Each row of a before or after table is a point. One or more steps were done to the points. Then noise was added and the rows were shuffled. The steps act on how far a point lies along the listed directions, d1 being the first. Write out the steps. A step turns or swaps two directions, mirrors them in a line or flattens them onto one, adds a multiple of one to another, or multiplies one. Angles are multiples of 10 degrees, from the lower direction toward the higher: turns from -170 to 170, lines from 10 to 170 but not 90. Use the fewest steps. Two steps may share a direction if one is a turn and the other turns, adds or multiplies; they go together, in the order done. Otherwise the lowest direction goes first.
In the rows, 128 means zero.

Directions:
(1): [ 94  96 148]
(2): [ 97 136  88]
(3): [150  89 103]
Before, 13 rows:
[[131 105 188]
 [132 129 157]
 [153 149 174]
 [100 127  66]
 [139 128  82]
 [130 101 182]
 [ 83 155  92]
 [135 130 200]
 [146 143  90]
 [140 164 140]
 [119  83 170]
 [119 188 152]
 [149 198 124]]
After, 13 rows:
[[130 140 142]
 [141 120  95]
 [137 167 132]
 [146 137  98]
 [143 165 143]
 [128 120 157]
 [ 92 137 129]
 [130 119 155]
 [120  94 149]
 [145 195 121]
 [130 149 165]
 [108 106 105]
 [114 186 148]]
Steps: turn d1 and d2 by -20 degrees; multiply d2 by 0.4

Directions:
(1): [163 110 172 125]
(2): [163 113  96 160]
(3): [160 158 113  92]
(4): [124  83 110  94]
Before:
[[137 141 185 137]
 [122 116 196  95]
 [ 87 106 122 138]
 [ 98 138 115 116]
 [166 120 120  91]
 [133  94 162 133]
 [ 99 121 141 127]
 [ 98 119  89 117]
 [ 91 157  63  61]
 [ 97  67 157 153]
 [135 168 136 115]
 [127 110 134 154]]
After, 12 rows:
[[ 83  63 143 125]
 [115 134  98 141]
 [136 166 114 110]
 [119 182  74 200]
 [101 114 114 126]
 [112 134 142  71]
 [131  99 136 123]
 [ 67 148 154  94]
 [100 110 158 115]
 [108  94 107 142]
 [133 163 163 148]
 [123 120 101 168]]
Steps: turn d1 and d2 by -60 degrees; mirror d3 and d4 in the line at 150 degrees

Directions:
(1): [ 95 101 157 139  79 129]
(2): [100 138 127 133 141  63]
Before (13 x 6):
[[111 115 137 126  96 151]
 [150 120 121 124 139 143]
 [ 88 104 141 138  95 116]
 [117 122 142 126 121 114]
 [155 128 100 118 142 141]
 [133 137 112 125 143 140]
 [123 127 124 123 146 112]
 [122 142 116 131 152  82]
 [126 121 138 122 121 158]
 [139 123 118 121 133 142]
 [149 127 116 125 128 172]
 [124 151 120 122 160  79]
 [127 107 146 141 105 159]]
After (13 x 6):
[[164 119 120 122 137 170]
 [ 72 100 149 141  88  94]
 [100 167 113 127 180   7]
 [140 138 108 122 148 150]
 [170 124  94 113 143 168]
 [ 95 154 111 134 171  13]
 [139 113 143 120 110 195]
 [114 128 120 125 155  87]
 [106 124 142 128 122  93]
 [143  96 150 140  90 205]
 [150 120 120 119 131 166]
 [180 117 117 117 118 237]
 [118 106 143 127  80 177]]
Steps: multiply d1 by 1.3; multiply d2 by 2.5

Directions:
(1): [158 121 149 147 126 131  73 147  76]
(2): [ 93 163 146  77 150 111 126 116  88]
(3): [131  63 152 125 164  98 141 104 122]
(4): [153 122 109 117  87 141 141  67  97]
(5): [ 83  94 155 109  97 171 103 127 140]
(6): [156 105 121  78 107 127 156 179 117]
Before:
[[103 151 143 135  85 148 116 120 132]
 [ 74  76 161 170 119 177  89 147 160]
 [140 115  98 126 142 117 185  96 161]
 [127 145 100 119 110 129 151 123 126]
 [ 99  52 162  90 114 151 148 138 134]
 [100  55 162 143 167 124 100  97 135]
 [141 107 132  89 191  68 185 166 158]
 [ 86 112 114 100 113 135 126 105 156]
 [127 114 125 170 130 129 127 138 116]
 [185 111  91 141 135  70 190  98 149]]
After:
[[109  50 158  95 159 123 125 127 127]
 [165 122 119  88 162  89 168 202 148]
 [ 95 118 125  94 118 135 114 107 129]
 [123 106 132 163 123 129 137 138 117]
 [ 56  67 175 139 128 171  97 144 153]
 [ 98  86 155  68  97 158 151 159 116]
 [202 103  92 149 110  92 175 125 150]
 [133 141 102 137 106 133 137 110 119]
 [159 103 101 126 126 129 159 118 138]
 [100 152 153 138 100 140 118 101 127]]
Steps: multiply d1 by 0.4; turn d2 and d5 by -20 degrees; turn d3 and d6 by 40 degrees

Directions:
(1): [165 104 126  83 147  86 108 148 112 140  80]
(2): [130 116 154 160 106  92 159 182 133 171 145]
(3): [160 171 166 146 137 125 133 158 110  68 121]
(4): [150 105  66 164 133 162 147 161 122 117 103]
Before (11 x 11):
[[127  98 130 101 132 104 106 123 123 158 121]
 [128 183 181  69 146 115  98  82 107  99 141]
 [125 150 184 144 121 108 136 128 128 122 138]
 [111 183 207 148 104 134 125 127 123  86 139]
 [172 169 189  38 161  87  61  98 103  82 106]
 [ 97 152 105 110 142 195 126  69 143  98 144]
 [130 146 111 155 118 175 140 126 133 107 121]
 [105 105  80 123 148 177 102  55 128 133 117]
 [162 181 166  82 166 100  82 119 125  69  97]
 [165 162 134  57 154  97  74 118 111  82  80]
 [113 137 165 108 125  95 124 145 140 163 136]]
After, 11 rows:
[[126 151 160 108 119 129 122 107 128 130 125]
 [143 123 113 148 133 142 128 148 119 113 120]
 [113  94 115 130 121 126 132 113 134 172 125]
 [124 113  96 150 129 139 138 162 140 159 121]
 [ 93 108  79  98 140 139 102  79 166 174 127]
 [154 148 130 147 159 159 111 111 103  72 100]
 [ 86  84 107 116  97 137 115 103 142 190 114]
 [129 141 116 103 155 166 124 111 129  99 112]
 [101 133  83  94 125 140 100  89 146 148 129]
 [116  93  50 104 137 161 127  94 124 170 124]
 [109  77  49  96 130 166 102  83 137 179 133]]
Steps: multiply d1 by 0; multiply d2 by 0.7; turn d3 and d4 by -140 degrees

Directions:
(1): [121 116 144 106 155  91 119 200 145 161 103 141]
(2): [143 111 128 153 135  59 105  97  81 143 139 151]
(3): [118 172 144 175 111 153 135 146  90 145  83 158]
(4): [103  70 164 101 103 146 148 136  92 105 132 162]
(5): [138 139 138  67 140 137 138  81 113 174  88 125]
Before (11 x 12):
[[123 138 124  98 110 160 137  98 128 143 107 132]
 [126 114 133  85 126 151 135 107 141 130 140 116]
 [124 163 117 115 132 141 122 121 175 118 158  94]
 [125 185 122 143 129 121 123  75 112 155  87 130]
 [123 165 125 125 142 178 149 151 146 128 100 121]
 [123 120 135 105 145 105 136 130 116 160 114 149]
 [ 98 127 150 155  98 130 129 152 101 106 124 140]
 [137 126 125 128 150 101 116 146 152 146 139 129]
 [123 151 119 184 136  97 124 169 113 140 103 152]
 [154 111 114 164 149  61  96  98  99 121 160 125]
 [126  72 140 117 109 159 146 144 142  82 156 116]]
After:
[[115 126 123 137 130 174 152 162 155  84 146 122]
 [164 142 124  45 164 133 134 105 165 186  77  84]
 [137 127 131 118 119 144 134  77 114 134 135 134]
 [117 158 112 222 111 126 128 144 111 108 147 151]
 [ 97 154 124 225  94 146 121 221 132 100 125 159]
 [144  73  99  64 143  97 132  47 139 114 170 100]
 [152  90 144  84 154  72 116  69  68 158 118 143]
 [ 76 109 145 228  93 109 120 201 107  60 152 176]
 [138 115 117  49 154  89 112  94 169 148 144  72]
 [102 133 163  79 113 165 147 127 122 131 118 137]
 [110 170 139 188 111 158 127 188 121 131 108 148]]
Steps: turn d1 and d4 by -160 degrees; multiply d5 by 3; turn d3 and d5 by -140 degrees

Directions:
(1): [ 91 177 128 138 116 106 125 111 141 101 108 159 183  82]
(2): [158 173 135 120 135 141  68 179 166 115 123  99 139 141]
Before (9 x 14):
[[133  93 122 136 136 128 155 122 110 169 140 136  98 137]
 [135 124 122 138 117 112 168 111 128 127 142 119 101 129]
 [132 179 136 129 120 137  93 163 161 105 122 118 154 126]
 [122 108 116 125 123 121 159  96 112 133 137 120 107 135]
 [157 105 145 121 128 156 109 147 126 131 132 103 121 149]
 [142 105 122 115 140 137 142 121 107 156 135 121 117 134]
 [107   7 117 120 145 115 220  72  68 174 166 136  48 171]
 [120 156 118 127 126 119 127 126 135 116 104 149 164 111]
 [152 101 133 111 133 138 121 143 120 138 123 110  87 174]]
After:
[[104  89 127 137 117 130 179  99  95 139 142 143 111 131]
 [150 157 131 131 141 133  92 170 153 146 126 118 130 136]
 [153  92 143 121 126 157 115 139 118 136 135 106 115 147]
 [164 219 139 103 155 132  17 223 211  96 123  79 151 161]
 [146 165 126 135 119 116 130 139 157 113 135 110 121 128]
 [137 165 122 121 128 125 104 136 152 111 128 101 137 132]
 [151 141 125 112 140 139 104 150 133 144 127 111 133 132]
 [113 127 116 129 126 116 156 108 113 129 111 157 152 113]
 [156 114 136 112 134 138 104 154 131 132 116 104  95 174]]
Steps: mirror d1 and d2 in the line at 160 degrees

Directions:
(1): [143 169 132 171  77 104 163 118  94 127  95  70 144 135 140 116  96 115]
(2): [121 172 150  99 172 121 151 135 109 110 160 131 110 171 205 117 120 123]
(3): [136  97  80 103 137 144 119 126 124 135  90  83 167 145 172 122 190 114]
(4): [100 102 158  75 157 136 126  94  96 122  77 129 160 135 107 115  72 124]
Before, 14 rows:
[[129 143 147 124 132 127 149 124 104 117 107 102 136 151 147 117 113 126]
 [129 112 104 120 126 134 137 133 121 125 103 129 140 129 133 106 143 111]
 [121  93 118 124 119 142 117 122 135 145 101 123 150 112 102 133 130 136]
 [120 108 102 140 116 130 125 125 140 137 102 115 146 124 123 134 157 124]
 [127 118 127 111 134 128 131 110 108 126 127 139 140 142 138 131 121 130]
 [133 137 114 112 145 125 132 117 131 145 117 117 137 130 134 115 127 127]
 [119 120 127  97 143 138 124 121 127 118 118 114 129 141 164 119 132 128]
 [109 153 192 127 130 119 145 107 122 108 169 177  88 115 102 140  60 139]
 [144 162  89 155 110 123 133 145 125 149 160 118 102 136 165 132 176 120]
 [132  77 109 157  90 134 109 110 152 144  83 125 172  88  52 136 142 127]
 [122 194 167 175  98 104 168 121  94 115 128 114 122 128 130 112  22 126]
 [122 128 125 116 146 136 131 137 126 130 150 119 130 135 145 114 131 133]
 [151 161 131 169 100 126 145 122 118 121 132 111 111 145 156 121 111 131]
 [138 124 112 114 117 130 131 130 131 130 136 131 126 154 157 130 149 127]]
After, 14 rows:
[[119 118 123  94 144 139 123 121 126 119 115 110 133 142 168 119 138 124]
 [129 109 100 118 127 133 137 134 120 127  98 124 144 131 138 107 149 110]
 [150 162 134 171  98 126 144 122 119 120 133 112 109 142 155 120 107 131]
 [139 122 109 111 118 131 130 131 132 130 134 128 128 155 160 130 153 125]
 [144 160  86 153 110 124 132 145 125 148 158 115 104 137 167 132 179 119]
 [128 116 126 110 135 129 130 110 107 126 126 138 139 142 139 130 123 129]
 [131  76 108 156  90 136 108 110 151 144  82 123 173  90  53 135 144 126]
 [128 142 144 122 133 126 149 124 104 118 106 102 136 153 149 118 113 126]
 [123 127 124 114 147 137 130 138 127 130 148 118 133 136 145 114 132 132]
 [119 202 177 181  97 100 169 122  96 113 136 125 113 124 120 114   8 130]
 [106 161 205 134 127 113 149 106 123 106 180 190  77 111  90 141  42 143]
 [120 105  97 138 118 132 123 126 139 137  98 111 150 127 128 133 164 121]
 [121  91 115 122 119 143 117 121 134 144  99 122 152 113 104 133 132 135]
 [133 137 110 111 146 125 132 117 129 144 114 114 137 131 137 116 130 127]]
Steps: multiply d3 by 1.3

Directions:
(1): [192 168 182 113 133 150 140 115 169 119 111 113 110 115 138  87 124 157
  80 115]
(2): [ 76 138 120 151 196 109 106 143 123 163 126 141 158 125 141  75 131 153
  78 129]
(3): [144 133 110 144 163 111  80 130 143 120 176 112  79  80 104 181 154 131
  99 109]
Before (9 x 20):
[[137 162 137 139 177 115 104 133 138 119 147 127 111 107 138 135 142 143
   82 112]
 [ 87 111 125 115  83 132 150 118  92 128  87 156 183 170 166 104 117 115
  206 157]
 [105  84 104 111  33 168 190 131  87 127  95 147 174 182 160 125  84 107
  228 161]
 [189 119 148 110  57 127 140 122 137  83 128 121  96 126 107 178 128  99
  168 115]
 [125 110 120 155 149 138  98 136 118 129 124 151 125 117 121 135 142 143
  115 104]
 [169 141 145  95  95 134 152 129 137 104  99 114 110 144 126 131 124 145
  133 124]
 [ 99 117 133 127 115 123 194 142 114 135  82 134 169 160 175  93 123 131
  147 131]
 [173 160 147 122 146 130 118 124 147 114 157 112  73  90 117 141 126 139
   76 104]
 [193 132 123 120  85 140 124 113 136  86 137 116  63 104 103 190 146  97
  143 109]]
After (9 x 20):
[[183 139 143  95  84 129 145 126 139  92 107 106  97 134 119 154 131 140
  140 118]
 [214 124 142  97  34 154 162 104 132  72 117 118  69 125 108 196 132  82
  182 112]
 [ 97 116 109 145 149 104 157 143 120 132 120 125 132 129 156 133 145 132
  126 120]
 [179 162 163 108 125 143 147 124 142 116 127 119  97 116 129 106 119 142
   90 117]
 [221 116 158  97  15 143 157 115 138  63 127 120  80 126 100 210 124  86
  200 120]
 [128 168 151 139 172 118 123 139 135 128 126 137 133 124 148  96 124 147
   81 117]
 [ 96 110 106 128 105 120 107 122  97 114 132 143 144 134 149 156 142 117
  191 146]
 [130  76  79 117  42 154 144 135  94 109 151 127 118 139 124 206 109  93
  223 142]
 [120 109 128 148 157 142 109 140 110 137 111 155 139 129 131 115 134 153
  117 106]]
Steps: flatten d1 and d3 onto the line at 10 degrees; multiply d2 by 1.6

Directions:
(1): [134 116 195 118 157 131 129 116 141 174 116 142 127 156  93 122 122 166
 160 113 215 129 133 117]
(2): [128 102 149 125 115  73 142 102 102  79  71 116 129 143 160 140 108 115
 147  93 131 149  73  80]
(3): [107 150 139 155  94 158 127 154 147 122 100 122 155 146 110 102 169 174
  56 129 135 126  67 108]
(4): [165 127 115 122 116  98 158  74 175 152 148 167 147 116 157 190 172 139
 104 132 133  90 123 104]
(5): [123 149 119 178 172  97 111 177  92 143 129 165 122 167 110 169 170 105
 117  77 115 136 147 109]
(6): [107 106 166 119 107 148  86 138 164  98 138 109 143 134 105 148 106 122
 133  82  96  50 159  91]
Before, 8 rows:
[[135 130 121 159 106 102 141 126 135 135 110 138 150 140 125 153 164 138
   99 108 138 118  93  90]
 [143  96 139  88 108 120 137  83 143 117 129 107 133 101 154 126  96 119
  161 135 137 114 120 118]
 [126 106  99 123 133 105 117 116 109 106 130 119 118 116 148 155 113  95
  153 107  77 110 153 121]
 [145 140 108 130 132 149 151 124 147 165 128 138 140 124 121 124 140 156
  118 151 149 143 109 150]
 [101 128 146 141 132 131  92 170 131 119 108 114 138 147  96 118 117 136
  121 100 121 121 113 109]
 [116 131  97 143 122 141 124 159 118 119 133 111 128 127 133 139 136 113
   95 126  74 113 138 131]
 [141 125 106 117 111 140 136 106 147 117 161 126 133  98 143 126 116 119
  117 152 100 113 149 131]
 [126 115 113 124 127  92 151 116  89 104  97 118 116 141 150 119 120 114
  130 130 132 191  83 127]]
After (8 x 24):
[[ 94 113 153 119 121 162  63 170 163 111 147  99 140 127  81 127  88 122
  138  96  89  62 170 116]
 [118  91 125 116 108 108 106 107 134  83 119 108 134 120 145 165 107 103
  145  84  69  71 141  88]
 [135 101 147 111 128 110 116 112 133 120 133 122 132 124 136 150 111 107
  159  96 126  99 140 100]
 [116 120 110 131 103 146 121 143 142 109 133 104 138 122 136 148 131 120
   92 120  69  84 135 115]
 [134 124 126 136 105 120 132 114 143 101 133 132 144 123 141 143 134 126
   98 115 102 106 118  91]
 [158 140  54 121 171  90 183 107  63 166 140 149  89 115 164 110 135 101
  149 194 151 249 123 203]
 [154 156  88 145 149 130 177 126 114 182 110 153 131 130 133 111 160 162
  111 171 174 202  78 167]
 [148 128 112 132 127 132 135 116 151 174 162 142 136 114 113 147 142 132
  135 142 145 104 162 138]]
Steps: turn d1 and d4 by -20 degrees; mirror d2 and d3 in the line at 130 degrees; multiply d5 by 0; multiply d6 by 3
